Rows are points. The points of each table are mixes of a few directions, plus a little noise. How many directions does each table use, and how many do they share? Where both have some left over, give the other angles between the two spaces (their principal angles), to ten degrees, smallest first.
In the rows, 128 means zero.

First (7 x 3):
[[152 121 163]
 [146 122 155]
 [113 133 106]
 [123 129 121]
 [ 61 149  29]
 [117 131 113]
 [181 111 208]]
Second (5 x 3):
[[152 116  73]
 [159 187 131]
 [ 74  90 188]
 [101 100 150]
 [154 145  97]]
Directions: first 1, second 2, shared 0; angles 60

First (9 x 6):
[[ 79 144 105  92 187 108]
 [111 151  62  76 159 103]
 [148  99 168 143 213 131]
 [ 97 131 128 157  77 145]
 [161 143  73 113  59 126]
 [160  95 157 172 149 150]
 [ 73 126 126 162 114 147]
 [113 130 116 146  91 140]
 [210 134 217  91 104 102]]
Second (8 x 6):
[[119 121 119 142 138 137]
 [182 166 177  55  67  85]
 [164 152 160  80  89  99]
 [143 138 141 109 112 117]
 [ 95 106  99 171 164 154]
 [ 58  80  66 220 203 182]
 [148 141 145 102 106 112]
 [116 120 117 145 141 138]]
Directions: first 4, second 1, shared 1

First (9 x 9):
[[117  91 143  64 142 130 114 150 135]
 [ 97 217 183 166 167 185 115  94 161]
 [152 105  97 149 103 103 135 136 108]
 [ 90 199 170 137 160 168 135  94 159]
 [170  93  78 170  87  89 135 140  94]
 [130  41 146  27 146 125  85 183 128]
 [125 128 100 130 109 105 165 114 122]
 [115 191 170 168 156 172 104 109 148]
 [156  87  66 144  81  75 163 133  97]]
Second (8 x 9):
[[157 138  89 112 126 121 108 112 149]
 [115 180 108 134 132 157 161 167  89]
 [112  98 162 173 108 133 150 188 143]
 [ 86 179 135  82 114 160  23 126 137]
 [165 105  84 143 100  85 125  90 153]
 [146  85 127 114 124  79 102  39 144]
 [141  87 137 166 139  92 220  99  89]
 [102 153 182 101 181 197 134 203 121]]
Directions: first 3, second 5, shared 1; angles 60, 70

First (10 x 11):
[[100 141 132 109 127 112  95 153 104 136 136]
 [156 110 139 239 175 179 209 113 114 189  86]
 [ 91  99 148 185 158  99 133 138 108 117 128]
 [105 195 142  98 169 128  76  99  99 188 215]
 [119 105  73  53  87  95  80 109 107 150 209]
 [160 134  93  95  86 144 137 163 138 122  75]
 [130 169 140 112 145 129 112 116 141 122 148]
 [117  78 112 140 105  89 136 159 138  65  91]
 [182 164  91 108 133 147 146  92 165 126 150]
 [123  84 211 140  94 156 156 140 168  64  44]]
Second (10 x 11):
[[134 151 169 144 135 157 146 111 147 130 103]
 [ 96 105  96 163 123  49  50 107 112  79 189]
 [148  72 140 154 170 113  85 156 130  54 169]
 [154 108  83  53 119 163 182 188 109 180 107]
 [133 157 191 167 144 157 137  96 155 114 104]
 [113 143 112 124 110 113 126 113 122 146 127]
 [105 175 132 134  99 125 138  87 133 164 107]
 [147 166 175 118 131 194 190 122 151 166  70]
 [ 99 102 106 173 130  51  45 105 116  67 192]
 [153 103  75  50 118 155 178 191 105 179 112]]
Directions: first 6, second 3, shared 1; angles 30, 70

First (8 x 14):
[[105 110 104 143 140 136 140 143  99 130 119 127 152 106]
 [111 120 161 143 163 132 142 130 130 138 127  99 158 141]
 [163 193 140 116 221  89 156  70  45 108 140 182 163 166]
 [128 151  91  93  87 103  47 124 189 190 131 142  88 122]
 [160 100 153 174 144 137 197  77  85  86 110 131 175 128]
 [117 135 156 108 111 133 100 157 182 142 142 100  94 144]
 [127 106 121 137 107 154 163 156 102  81 127 129 117 112]
 [115 110  97 111  51 140  81 166 190 149 128 116  75 104]]
Second (8 x 14):
[[102 102  63 137  89 124  84 129 150 183 106 132 136  83]
 [108 133 162 108 110 133  88 160 200 157 141  86  94 148]
 [147 139 137 146 175 110 154  76  88 127 120 145 174 138]
 [166 131 114 133 132 152 217 140  17   7 135 180 117 121]
 [106 122 128 120 111 123  82 139 186 181 127 101 120 125]
 [122 127 129 132 138 117 110 110 146 162 122 122 145 129]
 [151 139 135 143 169 118 168  85  74 105 123 151 164 138]
 [120 130 156 104  98 149 122 184 162  99 148 105  73 142]]
Directions: first 5, second 3, shared 3

First (11 x 18):
[[140  75 124  71 120 186  76 107 106  90 144 163 141  69 157 141 131 158]
 [121 180  89 142 119  90 187 136 155 173 134 117  98 141 106 117 114  93]
 [133 102 173 142 136 134  97 133 120 103 105 126 143 159 145 138 141 146]
 [119 131 109 123 136 133 129 119 108 127 155 124 142  86 108 118 126 132]
 [144 118 168 140 117 121 119 143 157 124  82 135 110 201 163 145 133 127]
 [137 117 216 189 139  99 111 156 147 114  60 108 131 247 152 144 147 134]
 [107 183 101 170 141  82 183 135 129 165 147  95 126 129  79 105 120 100]
 [125 112  98  92 129 158 113 111 105 116 162 142 140  59 122 124 124 140]
 [107 122 121 138 158 137 113 115  77 109 170 109 172  63  87 109 134 147]
 [153 154 111 106  80 111 169 145 207 172  81 156  54 204 177 148 111  90]
 [121 114  98  97 133 157 112 109  96 114 169 137 148  50 113 119 125 142]]
Second (11 x 18):
[[136 115 130 116  84 132 137  99 171  93  92 185  98 147 144 172 117 161]
 [ 97 119  90 111  85 124 114  65 166 118  84 139 149 166 175 174 104 157]
 [129 124 129 127 115 129 134 116 139 112 120 148 120 127 126 143 124 143]
 [111 130 116 136 130 124 130 107 117 116 137 125 148 107 110 131 124 143]
 [142 139 147 139 172 128 127 179  90 158 164  89 131 108 106  80 146  90]
 [105 121  96 110  96 126 111  85 161 133  88 125 146 171 179 161 110 140]
 [ 90 120  91 128  87 122 132  47 152  81 104 163 152 119 125 181 104 187]
 [159 142 167 146 186 130 137 206  77 156 182  95 116  90  83  65 157  83]
 [187 143 196 148 202 135 143 249  71 164 194 100  88  88  73  44 170  62]
 [113 131 110 120 134 125 109 126 125 158 121  90 153 151 158 119 125 108]
 [139 124 137 125 118 132 134 131 140 118 121 149 110 133 129 137 129 133]]
Directions: first 3, second 3, shared 1; angles 70, 90

First (8 x 24):
[[150 133 122 101  81  55  88  98 120  75 113 162  90  72 164 120 157  93
   75 175 169 124 104 115]
 [151 115 109 119  28 114 142 183 106  35 173 191  76 174 138 117  13 149
   55 132 133  99  94 124]
 [118 117 114 122 128 129 124  95  91 157  73 124 119 134 147 107 148 122
  123 124 169 140 152 126]
 [ 80 155 140 161 160 175 144 176 137 133 164 123 164 141 112 144  75 145
  177  62  73 111 117 166]
 [206  97 131  97 101  80 122  91 153 121 131 124 100 116 117 128 190 121
   88 218 155 146 133  78]
 [122 165 191 146 130 141 125  81  75 208  94 132 128 128 106 133 162 136
  167  89 148 126 159 123]
 [142 124 153 143 160 168 157 133 147 183 150  98 153 162  83 142 138 155
  167 121  98 135 151 117]
 [ 54 116  61 137 235 160 123 166 194 115 124  72 194  94 159 128 140 104
  174 103  81 144 116 177]]
Second (8 x 24):
[[105 192 139  89  80  23 126 144 135 116 175 154 174  31 117 192 169  71
  112 208 179 161 214 249]
 [155 156 214  98 110 128  99 128 102 123 222 208 102  59  93 133  68 128
  134  25 120 103  84  91]
 [133 169 175 118 101  90 101 130 123 102 177 173 121  65 119 148 121 109
  126 108 124 111 106 137]
 [111 119  82 153 135 121 137 127 146 119  70  83 139 165 154 127 168 125
  123 191 125 135 139 146]
 [122 106  93 154 144 148 135 123 139 125  78  91 126 174 148 113 146 139
  129 154 116 126 117 114]
 [116 102  78 142 145 142 150 129 139 140  74  81 141 176 145 119 153 135
  125 174 134 145 154 139]
 [136  92 106 167 156 184 125 116 134 122  74  95 100 197 150  90 123 159
  134 107  89 104  68  59]
 [145  88 136 102 152 191 150 128 106 177 152 138 122 156  98 103  77 159
  138  57 138 139 141  88]]
Directions: first 5, second 3, shared 1; angles 50, 80

First (9 x 32):
[[157 106 143 170 106 136 119 124 114 125 102 133 125 117 112 143 162 127
  165  79 130 147 133 137 116  96 147 115 149  90 135  93]
 [110 143 118 101 143 123 134 131 137 130 146 125 130 135 138 119 107 129
  104 159 127 116 124 123 136 148 116 136 114 152 123 150]
 [184  86 158 210  83 144 112 120 102 123  76 138 123 108  98 155 194 125
  199  32 133 164 139 144 103  65 164 104 168  56 142  59]
 [ 57 182  91  25 184 108 148 139 161 135 192 116 134 154 166  93  45 131
   38 249 123  82 115 108 159 206  82 159  77 220 110 214]
 [ 95 153 110  80 154 119 138 134 143 131 158 123 131 140 145 112  90 129
   86 184 126 108 122 119 143 163 107 142 105 171 120 167]
 [108 143 117  99 144 123 133 132 137 130 146 125 130 136 139 118 104 129
  102 163 127 115 125 122 137 150 115 137 114 154 123 153]
 [171  96 151 190  94 141 116 121 108 124  89 135 124 112 105 149 178 126
  182  56 131 156 136 140 110  81 155 110 159  73 139  77]
 [142 117 135 149 116 132 125 126 121 127 116 130 127 123 120 135 145 127
  146 104 129 137 130 132 122 112 137 122 138 109 132 111]
 [129 127 128 129 128 128 128 128 127 128 128 128 128 128 128 128 128 128
  128 127 128 128 128 128 128 128 128 129 128 127 128 128]]
Second (9 x 32):
[[177 113 103  91 165 154  92 105 125 151 135 173 134 147 125 121 150 151
   87 142 128  94 117 132 118 134 166 171 107  35 167 147]
 [115 127 134 134 115 120 140 136 130 128 126 121 128 121 124 132 124 120
  130 123 127 139 132 124 125 129 121 122 129 145 120 126]
 [ 79 141 153 163  90 102 164 152 131 108 121  85 123 109 129 135 107 105
  165 114 127 163 140 122 136 123  92  87 147 217  90 110]
 [170 141 111 119 173 157  86 101 118 114 134 141 125 155 154 112 134 159
  139 143 136  89 114 148 150 119 143 136 131  94 149 128]
 [176 135 107 110 175 159  84  99 119 123 134 152 127 155 148 113 139 160
  126 144 134  86 114 146 142 122 151 147 125  75 156 133]
 [160 137 115 120 162 149  97 108 121 118 132 139 126 148 146 116 133 151
  134 139 133  99 118 142 143 122 140 136 130 100 144 129]
 [119 157 137 157 135 130 123 124 121  90 127  95 119 136 157 119 111 135
  181 129 136 124 126 143 160 113 104  92 153 190 108 108]
 [138 103 119 102 124 128 130 130 134 161 130 158 136 123 104 135 143 123
   82 128 122 130 129 116 101 141 149 160 106  72 146 145]
 [ 19  98 173 156  12  54 235 198 152 160 114  89 134  59  66 168 110  49
  107  88 109 229 163  78  78 149  85 101 122 225  72 125]]
Directions: first 1, second 2, shared 0; angles 90
